Each row of a before or after table is a point. The points were changed in one or more steps. Then noise was added and the rows were shuffled. The steps act on columns, c1 being the first. What was done? A step turns or swaps two columns, mirrors them in a line or flattens them onto one, adds a multiple of one to another, or multiplies or shifts one. Angles are multiples of 10 degrees, from the lower column toward the higher: turns from -170 to 170, lines from 10 to 170 but not 90. Use the fewest steps. Two steps may share a column if one is a turn and the other turns, adds or multiplies; they go together, in the order done. Otherwise the lowest column goes first.
In the rows, 128 means zero.

Before (13 x 3):
[[179  73  91]
 [162  61 171]
 [166  36  69]
 [ 54 100 159]
 [147  59 141]
 [100 190 118]
 [111  99 154]
 [101 128  65]
 [ 75 103 165]
 [114  52 128]
 [189 102 116]
 [143 120  68]
 [147 122 196]]
After (13 x 3):
[[158  62 160]
 [142 116  83]
 [118  49 127]
 [111 133  84]
 [189 102 119]
 [171  34  95]
 [150 127 172]
 [148  59 140]
 [ 56 100 156]
 [103 188 120]
 [ 79 101 152]
 [109  98 146]
 [179  75 101]]
Steps: multiply c3 by 0.7

Before (14 x 8):
[[162 109  98 154 142 107  98 101]
 [133  91 162 105 129 157 139 109]
 [133 155 118 162 106  85 136 133]
 [ 93 141 125 130 134  81 122 124]
 [121 137 116 160 113 127  81 107]
 [ 83 124 146 114 113 144 142 104]
 [ 98 107 156 114 160 107  99 115]
 [130  93 113 142 134  96 127 109]
 [140 124 123 124 172 107  98 113]
 [125  96 121 174 156 129  84 196]
 [166 101 103 163 165 128 121  93]
 [118 148 136 215 138 104  98  54]
 [120 157 143 136 134 157 115 161]
 [126  85 147 148 131 112 104 120]]
After (14 x 8):
[[134 124 124 123 178 162 143 113]
 [185 155 117 162 116 162  99 133]
 [195  97 121 174 163 149 167 195]
 [151  93 113 141 149 155 113 110]
 [ 96 141 125 130 137 172 110 124]
 [ 77 108 156 114 132 162 142 115]
 [132 157 143 136 118 109 155 160]
 [ 62 124 146 115  95 108 124 104]
 [219 101 104 163 190 132 135  92]
 [155  85 146 148 112 154 141 120]
 [249 149 136 216 130 163 141  55]
 [202 110  98 154 173 162 143 102]
 [ 99  91 162 104  94  96 133 109]
 [170 137 116 160 125 152 169 106]]
Steps: add 1.5 times c4 to c1; add -1 times c3 to c5; turn c6 and c7 by 150 degrees

Before (8 x 12):
[[ 71 137 139 168 179  98 139  96 180  65 169  46]
 [172 101 140  55  73  63 179 144 128 173  86 125]
 [ 89 147  88 113 118 125 140  77 148  95 185  52]
 [157 205 103  88  72  86 182 130 147 134  98 140]
 [143 135  73 125 145  89 174  82 130  79 142 121]
 [ 74 125 158 165  48 162 210  92 126 123 149 178]
 [125 154 131  93  55  68 212 153  74 128 133 151]
 [ 60 131 178 150 172 116 113  45 171  91 237 106]]
After (8 x 12):
[[179 215 113  96 187  65 129  84 152 148 137 154]
 [129 148  83 135 151 124 112 176  90  50 185  60]
 [127 112 182 120 115 116 117 217  49  79 231 118]
 [100 202  87 106 179  85  76 109 145 140 101 140]
 [109 166 101  56 171  63 175  94 168 165  89 104]
 [113 145 153 158  89  99 124 178  49  21 169  63]
 [158 206 173 147 217 163 155 134  82 160 143 189]
 [114 169  78 156 126  89 136 173 137  78 142 144]]
Steps: turn c1 and c9 by 120 degrees; turn c2 and c7 by -70 degrees; turn c3 and c4 by -30 degrees; turn c5 and c8 by 160 degrees; multiply c12 by 1.3; turn c10 and c12 by -30 degrees
